Each row of a before or after table is a point. The points were changed in one or more steps. Then noise was added and the rows were shuffled. The steps act on how far a point lies along the listed directions, d1 being the first. Name the steps. A step turns or swaps two directions, mirrors them in a line or flattens them onto one, adds a multiple of one to another, or multiplies one. Angles are multiples of 10 degrees, from the lower direction toward the higher: turns from -170 to 170, lines from 10 to 170 but not 90. Use the fewest steps. Two steps may share a direction if one is a turn and the other turns, adds or multiplies; they go together, in the order done. Otherwise the lowest direction goes first.
(in the rows, 128 means zero)

Directions:
(1): [148 156 168]
(2): [ 81 129 151]
(3): [139  83 153]
Before (12 x 3):
[[105 106 151]
 [114 120 135]
 [135 151 119]
 [106  95 138]
 [164 168 100]
 [125  99 138]
 [135 116 106]
 [155  96  98]
 [110 129  87]
 [142 182 120]
 [120 104 143]
 [127  86 120]]
After, 12 rows:
[[145 154 118]
 [110 113 160]
 [ 98 100  94]
 [ 51 106  74]
 [113 121 138]
 [182 194 124]
 [117 105 146]
 [ 80  69 109]
 [113  95 138]
 [ 97  69  75]
 [172 166  90]
 [ 85  90 140]]
Steps: multiply d1 by 2.5; turn d1 and d2 by -30 degrees

Directions:
(1): [ 91 155 107  83 160 131]
(2): [108  88 130 149 164 170]
(3): [134  77 136  97 142  87]
(4): [171 150 135 141 182 116]
(5): [100 142 195 131 133 119]
(6): [162 125 151  84 119 170]
Before (14 x 6):
[[110 145 105 103 143 186]
 [130 104 170  86 126  84]
 [ 79 116 138 133  73  80]
 [122 160  80  81 103 149]
 [154 110 134 124 141 161]
 [156 101 150  83 122 157]
 [124 165 130 146  72 130]
 [ 87 117 108  71 136 164]
 [163 111 175 134  96 127]
 [145 108  91  81 124 168]
 [160  74 145 108 134 110]
 [143 107 130  94 104 182]
 [107 115 103 122  65  84]
 [ 78 144 151 153  87  79]]
After:
[[163  98 105 140 102 110]
 [ 84  98 130 128 145  82]
 [131 130 132  90  56 163]
 [121  99 119 152 154 115]
 [ 72 149 129 124 116  82]
 [119 161 113 153  82 119]
 [ 76 127 101 145 154 126]
 [ 72  99 107 106 136 130]
 [158  76 140 102 142 110]
 [173  99 109  73 111 122]
 [124  79  94 126 137  91]
 [147 160 124 103  63 171]
 [ 94  87 100 145 126  97]
 [110 133 165  94  61 121]]
Steps: multiply d1 by 0.7; turn d5 and d6 by 150 degrees; turn d3 and d6 by 40 degrees

Directions:
(1): [144  96 123  96 135  88 185 120]
(2): [138 151 152 179 110 145 182 116]
(3): [ 83  83 150 146 109 118 116  84]
(4): [139  72 143 152 141 149 129 180]
(5): [120 136 187  78 106 152 134 139]
(6): [144 124 147 123 194 158 127  89]
Before (14 x 8):
[[132 123  89 157 118 125  70 190]
 [126 165  96 126 101  89 168 127]
 [140 109 125 134 143 113 141  92]
 [133  93 158 114 155 138 143 121]
 [107 126 145  76 122 109 116 124]
 [108 105 130 172 122 140 117  85]
 [114 147 131 110 106 133  88 141]
 [130 160  88 106 119  85 148  87]
 [154 140 147 101 122 122 138 190]
 [129 145 121 163 109 135 165 152]
 [113 118 134 144 118 140  89 110]
 [179 134  88 152 153 126 133 173]
 [116 111  76 149 108  85 110 138]
 [126 113 125 194 160 166 146  97]]
After (14 x 8):
[[149  93  33 123 135  47 107 113]
 [113 127 165  33 112  85 131 126]
 [ 95 128 206 107 113 159 128 114]
 [155 124  56 191 128 108 162 177]
 [141 163  81 107 149 113 139 136]
 [136  93 157  99  98 105 185 159]
 [129 139  50 190 157  89 124  64]
 [101 148 164 127 122 168  90  97]
 [150 104 104 166 136 118 147 131]
 [132 158  98 134 185 152  95 100]
 [106 127  70 149 118  64 101  73]
 [132 143 141 170 118 149 120 120]
 [138 132 111 181 191 172  82  98]
 [153 147  98 196 126 140 153 134]]
Steps: add 1.5 times d4 to d1; turn d4 and d6 by -110 degrees; turn d2 and d3 by -90 degrees; multiply d5 by 2

Directions:
(1): [147 169 121 123 125  63 109 169 144 139  90]
(2): [144 174  95 121 115 185 134 121 110 165  90]
(3): [133 105 124 136  51 131  80 138 100 111 123]
Before:
[[122 145 108 146  84 157 113 127 114 137 118]
 [117 131 123 129 165 151 163  91 138 138 125]
 [121 153 143 127 193  41 166 140 178 123 148]
 [105 129 137 116 166 183 169 116 135 139 126]
 [129 120 107 121 112 157 123 125 130 158 156]
 [120 102 139 131 122 160 133 110 114 115 159]
 [133 150 105 117  88 198 112 116 104 128 108]
 [110 139 166 126 238  55 179 159 180 137 149]
 [107 141 138 124 106 119 101 130 117 112 129]
 [123 129 119 127 123 168 122  98 116 128 134]
 [117 157  98 112 136 224 161  89 102 154 117]
 [127 177 136 126 175 127 156 135 169 152  91]]
After:
[[130 121 123 120 128  87 116 153 143 157 149]
 [114 116 104 140  56 213 131  83  88 126 146]
 [105 149 140 118 158 114 141 117 128 120 137]
 [133 112 166 134 131  37 106 162 143 103 147]
 [128 158 113 140 146 122 146 138 148 147 125]
 [123 147 108 135  69 250 116 100 103 147  86]
 [137 165 125 113 152 110 129 147 143 122 108]
 [132 154 116 119  91  96 102 155 118 122  97]
 [114  86 126 142  39 226  96 112  64 121 128]
 [122 114 142 123  75 115  89 162 119 119 108]
 [128 127 136 131 125  74 101 142 143 114 123]
 [129 112 118 131  80 117 100 122 119 119 109]]
Steps: turn d1 and d3 by -160 degrees; add -1.5 times d1 to d2

Directions:
(1): [ 91  95 138  82 129 145 177 127 166 167 152 143]
(2): [181 154 141  94  90 134 123  93 167 150  91 115]
Before, 12 rows:
[[175 146 119 103 100 126 122  97 140 153 106 112]
 [136 140 129 148 132  97  87 127 109 103 126 128]
 [144 136 135 132 116 129 114 107 126 128 111 122]
 [ 59 101 111 162 153 135 138 153  90  94 165 132]
 [133 125 145 119 115 120 139 146 141 133 110 122]
 [181 173 105 161 115 120 101 137 102  98  98  95]
 [115 140 114 215 166  86  80 141  42  61 141 134]
 [249 209 154 112  44 125  81  76 152 124  37  80]
 [210 159 121 111  90 126 100 105 159 122  89 117]
 [138 136 115 112 101 149 143 109 154 146 124 122]
 [215 175 146 149  97 132  98 106 134 115  62 104]
 [131 143 125 153 148 113 119 140 101 105 131 126]]
After, 12 rows:
[[213 185 153 116  67 122  97  94 144 124  63  93]
 [132 143 132 144 144 116 120 137 108 114 129 124]
 [162 135 113 108 111 124 126 102 126 148 114 116]
 [165 158 107 154 117 123 110 144 109 110 106  99]
 [188 148 119 111  99 122 110 115 155 120 104 128]
 [134 125 142 120 116 118 136 152 136 129 111 124]
 [ 74 107 110 151 141 139 139 142 100 103 150 127]
 [136 136 112 118 105 147 140 114 147 140 127 122]
 [136 129 136 132 119 127 122 110 124 130 114 129]
 [120 134 123 192 154  98  97 130  66  81 134 135]
 [194 160 142 149 107 137 115 112 132 117  77 112]
 [137 136 126 141 131  98  98 130 118 107 130 130]]
Steps: multiply d1 by 0.7; multiply d2 by 0.7

Directions:
(1): [148 132 176 102 149 129 129 147 121  61  83 142  85 169 142 101 113  95]
(2): [131 129 111  91 147 136 107  71 187 111 127  88 122 143  68 135  88 131]
(3): [157 196 140 156 161 150 121 142 189 176 124 150 118 112 138 116 125  91]
(4): [134 113 134  44 112 110 118  95 153 147 146 188 134 125 162 142 159 111]
(5): [166  96 111 122 195  88  79 134 108 139 140 100  93  90 161 136 120 134]
Before:
[[136 105 165 129 158 113  98 152 103  66 104 107  87 163 158 101 111 124]
 [116 112 168 100 106 104 146 138  73  79 104 148 134 168 141 110 158 127]
 [141 102  65 134 191 106  97 103 105 160 162  66 141  85 113 135 120 172]
 [112 148  88 205 143 110 135 134 111 152 148  90 153  95 105 127 106 156]
 [110 108 157  99 104 132 160 139 100  70  80 130 131 164 115 108 134 114]
 [135 123  94 171 164 142 121 158 107 148 144  70 133  74 107 150  87 156]
 [172  91 128  56 173  81  91  75 167 119 133 131  62 121 168 135 149 112]
 [153 142 133  88 118 126 129 113 173 159 148 142 128 120 136 148 128 127]
 [182 175 124 195 172 127 115 189 116 208 149 165 110  84 189 141 159  98]
 [120 103 134 151 125 116 131 161  70 119 133 136 126 121 162 122 147 146]]
After:
[[ 88  88 106 171  93 120 121 138  78 137 156  96 160 125 138 137 145 177]
 [138  97 131 140 159 102 110 152  84 117 136 116 106 117 153 121 131 144]
 [123 102 154  52  97 132 149 154  92 104 121 187 132 123 172 136 140 115]
 [107  97  94 140 133 125 129 113 110 119 118  59 148 115  78 133 113 155]
 [152 171 144 139 120 150 144 146 169 151 133 134 124 132 122 131 116 122]
 [114 176 135 244  91 157 182 164 133 168 124 128 127 122 141 111 167 129]
 [185 128 118 104 170  95  99 153 120 205 167 195 110  81 208 157 174  99]
 [127 117 111 165 158  98 111 131  86 121 127  54 138 120 101 124 116 163]
 [122 144 168 102 109 138 172 162  83  92  97 191 134 162 174  87 169 106]
 [127 116 147  59 119  82 137 109 114  89 122 187 118 142 165 117 139 111]]
Steps: turn d1 and d3 by 150 degrees; turn d3 and d4 by -130 degrees; mirror d2 and d5 in the line at 140 degrees

Directions:
(1): [ 65 126  82 128 132 118 118  73 139 128 136 204 122 137 106 139 126 100
 148 164 165 165 115 101]
(2): [ 90  97 116 112 122 113 132 109 131 120 130  62 116 152  92 136 109 154
  59 145 151 167  97 184]
(3): [122 135 139 187 163 160  59 146  96 120 139 149 194 135 115 121  91 146
 136 157 122 123 110 173]
Before (14 x 24):
[[173 116 154 101 106 127 166 175 115 136 125  47 100 120 153 127 132 162
   96  92  96  92 158 151]
 [178 110 158 100 131 102 132 166 137 119 111   7 128 118 126 124 126 151
   65 108 113 129 122 182]
 [180 126 174 115 114 134 170 181 113 130 113  70 119 126 154 118 140 141
  121  97  80  80 170 129]
 [235 168 165 108 116 122 183 178 141 150  99 142 104  94 190 128 180 109
  190  62  83  54 200  47]
 [152 130 150 110 120 127 156 140 144 143 129  96 101 107 131  95 144 115
  129  96 128 104 140 119]
 [119 102 148  82 103 101 177 129 135 140 101  72  74 132 132 136 152 108
   70  98 138 109 126 132]
 [ 80  71 121 169 162 133  72 124 106 108 147 120 178 150 114 121  85 151
   99 179 130 160  93 206]
 [ 99 137 112 125 125 140 135 103 119 113 130 160 115 119 134 132 144 122
  111 140 160 150 119 121]
 [189 148 192 174 147 168 107 186  93 144 120 124 143 116 170 115 134 139
  153  97  82  85 143 147]
 [ 89 120  95  68 121  96 168 101 145 119 124 100  93 149  88 128 158 130
  110 132 154 167 101 115]
 [197 149 183 156 124 138 125 152 116 137 130 103 131 109 180 113 143 117
  147  93 101  63 151 114]
 [ 77 109 104 170 156 126  75  80 122 124 147 162 173 155  85 143  95 143
  110 180 165 172  89 160]
 [ 66  90 100  79 114 117 157 102 142 139 126  93  93 147  97 146 142 106
   85 135 164 170 120 113]
 [163 140 151 142 114 130 117 144 139 126 117 151 148 127 133 117 146 116
  121 120 122 102 152 113]]
After (14 x 24):
[[127  96 154 117 119 125 148 154 112 120 117  40 125 150 114 127 115 161
   67 135 114 118 138 188]
 [128 131 146 129 133 133 129 138 129 134 131  82 121 119 117 100 124 125
  107 113 134 123 116 148]
 [107  90 124 114 121 121 140 140 113 126 135  54 116 142 109 141  98 171
   56 133 130 148 116 195]
 [ 63 110 100 117 137 140 118 108 131 139 131 174 134 142  97 140 138  82
  142 149 160 164 126  91]
 [ 73  79 102 124 143 104 126  90 135 120 137 167 123 136 136 131 129 113
  142 164 143 163 110 126]
 [116 144 118 137 127 147 130 117 114 120 128 178 126 110 150 127 152 117
  133 126 148 136 135 107]
 [165 127 182 142 115 131 128 140 120 130 130  31 122 136 156 115 120 152
   82  98 116  93 126 167]
 [161 112 177 133 130 140 143 168 107 136 119  42 100 137 142 118 125 161
   77  96  97 120 122 183]
 [110 130  97 144 137 115 127  73 138 134 140 218 145 131 128 148 135 104
  163 149 153 142 122  83]
 [ 86 144  99 106 144 120 125 108 123 128 129 171 130 136  91 124 155 117
  167 155 137 153  98  97]
 [ 76 103 127 127 131 123 127 115 122 133 116 127 119 152 115 143 126 116
   79 141 152 129 103 156]
 [ 96  93  97 105 139  95 116 104 141 113 127  55 128 136  84 141 111 134
   54 161 161 185  91 189]
 [169 134 153 139 108 133 124 144 140 123 114 113 138 133 136 118 144 130
   99 119 123 108 148 133]
 [229 135 188 133 130 132 136 209 114 134 102  19 142 125 149 121 135 173
   94  81  79  80 161 170]]
Steps: turn d1 and d2 by -60 degrees; multiply d3 by 0

Directions:
(1): [186 125 140 152  95  98 187  81  95 122 133 153 109 121 157 120 136 108
 181 136 111 143 143  91 138 120 182 153  67 113  87 128]
(2): [ 82  93  81 145 182 102 126 147 172 110  97 156  99 113 143 110 162 125
 139 116  62 177  90 114 115 124 133 137 101  93 150 169]
(3): [179 178 130 136 186 102  94 130 121  99 100 128  52 122  89 104  86 120
 118 166 103 121 122 156 158 142 136 131 113 144 149  75]
Before, 14 rows:
[[227 134 137 148 109 100 182  93  84 108 124 148  75 133 136 103 120 116
  175 148 115 155 159 115 154 123 184 151  57 120  95 102]
 [198 175 174 133 110  96 132  92 102 116 131 126  91 119 116 117 104 106
  123 153 138 112 134 126 141 116 169 155  94 147 106  66]
 [123  71 108 153  71 114 209  92 127 139 139 158 170 144 206 139 201 115
  171  91 105 190 132  56  94 104 171 168  67  87  91 197]
 [108  97  92 147 162 131 115 147 174 114 113 141 101 116 136 128 141 143
  133 110  92 152 109 129  98 120 117 126 132 104 158 169]
 [170 106 106 155 119  95 180  85  96 117 122 172 102 110 163 109 137 115
  165 135  86 168 133  97 148 116 184 148  69 116  89 133]
 [152 100 147 125  72 159 198  94  86 141 157 154 207 135 171 142 162 119
  171 107 154 125 152  70 109 125 173 143  98  92  68 159]
 [134 139 140 120  94 144 111 127 113 130 131 116 148 129 107 148 119 140
  112 113 154 103 142 141 132 138 107 123 160 124 119 103]
 [144 153 154 115 101 149 109 121 107 145 128 117 152 148 113 152  94 120
  120 137 177  87 143 130 146 137 116 105 157 158 118  92]
 [ 78 100 153 125  83 187 124 139 146 151 159 120 189 146 133 146 137 141
  110 111 179 101 152 144 116 132  89 112 186 137 106 123]
 [128  92 104 140 145  98 159  97 140 100 111 147 101 102 156 114 150 119
  146 115  78 178 113 121 127 123 173 155  48 110 121 148]
 [122 131 133 120 115 147 127 145 116 118 142 121 132 129 111 150 134 130
  117 129 155 109 136 136 142 124 101 126 148 142 133 118]
 [172 141 119 151 154  89 151  92 137  95 115 158  66 111 142 105 125 104
  172 145  87 153 126 128 145 119 186 137  70 127 125 116]
 [151 152 163 103 110 134 127 115  92 142 149 111 119 133 106 133 112 128
  118 151 163 102 185 148 135 145 127 145 144 169 123  80]
 [ 86 100 134 122 134 122 118 135 149 129 126 138 146 132 153 122 152 125
  153 109  85 153 125 112 119 130 136 123 134 122 133 157]]
After, 14 rows:
[[153 162 130 130 159 120  92 129 127 121  97 135  91 139  98 130  84 113
  120 153 130 107 120 137 159 143 131 114 131 150 139  81]
 [146 150 172 129 108 173 110 122 120 133 151 118 130 145 102 135  97 128
  111 153 176  85 162 165 145 145 106 118 168 158 109  69]
 [145 154 135 113 170 102 106 130 117 119 116 130  61 120  95 110 112 119
  122 160 109 131 160 153 142 152 132 152 119 151 147  83]
 [196 121 166 138   6 134 220  58  64 152 171 133 193 162 188 155 154 119
  170 111 178 138 180  70 117 109 175 165  82 127  55 137]
 [152 151 131 131 122 124 102 131 120 113 115 123 109 125  96 137 111 131
  112 131 126 110 133 148 141 144 113 126 145 122 133  85]
 [129 142 132 124 134 136 122 146 114 109 127 124 111 128 102 145 120 131
  117 136 140 115 126 144 146 129 107 131 136 139 139 110]
 [117 101 106 149 136 109 164 106 161 111 124 162 110 111 166 113 153 117
  172 116  92 165 118 118 121 108 172 132  83 111 121 161]
 [237 161 180 123  73 148 192  76  44 127 154 139 161 137 138 133 108 111
  170 146 170  94 172  88 139 137 190 145  92 125  59  97]
 [190 109 119 151 121  94 181 104 106 102 115 151  77 127 149  97 141 115
  177 133  93 174 147 108 138 124 183 150  53 103 104 125]
 [163 154 137 142 162  82 124 110 139  98 106 142  68 106 121 100 127 105
  127 146  86 147 105 124 137 114 168 157  79 123 131  95]
 [ 96 110 157 114  96 139 126 126 125 143 146 125 174 143 157 131 142 126
  152 104 124 128 149 114 122 130 138 120 149 137 118 143]
 [166  97 110 145  97 113 189  81  91 132 135 170 129 116 168 119 141 118
  166 127 104 162 141  91 139 115 175 147  79 117  84 146]
 [113  73 122 127  90 124 179  89 130 126 139 135 162 114 169 141 166 127
  150  98 126 159 131 111 112 120 163 153  71 112 100 159]
 [101  86 108 139 106 163 131 139 159 141 143 131 154 129 149 151 148 151
  128  92 138 136 127 123  86 112 111 115 158 112 137 179]]
Steps: turn d2 and d3 by -70 degrees; add -0.3 times d2 to d1
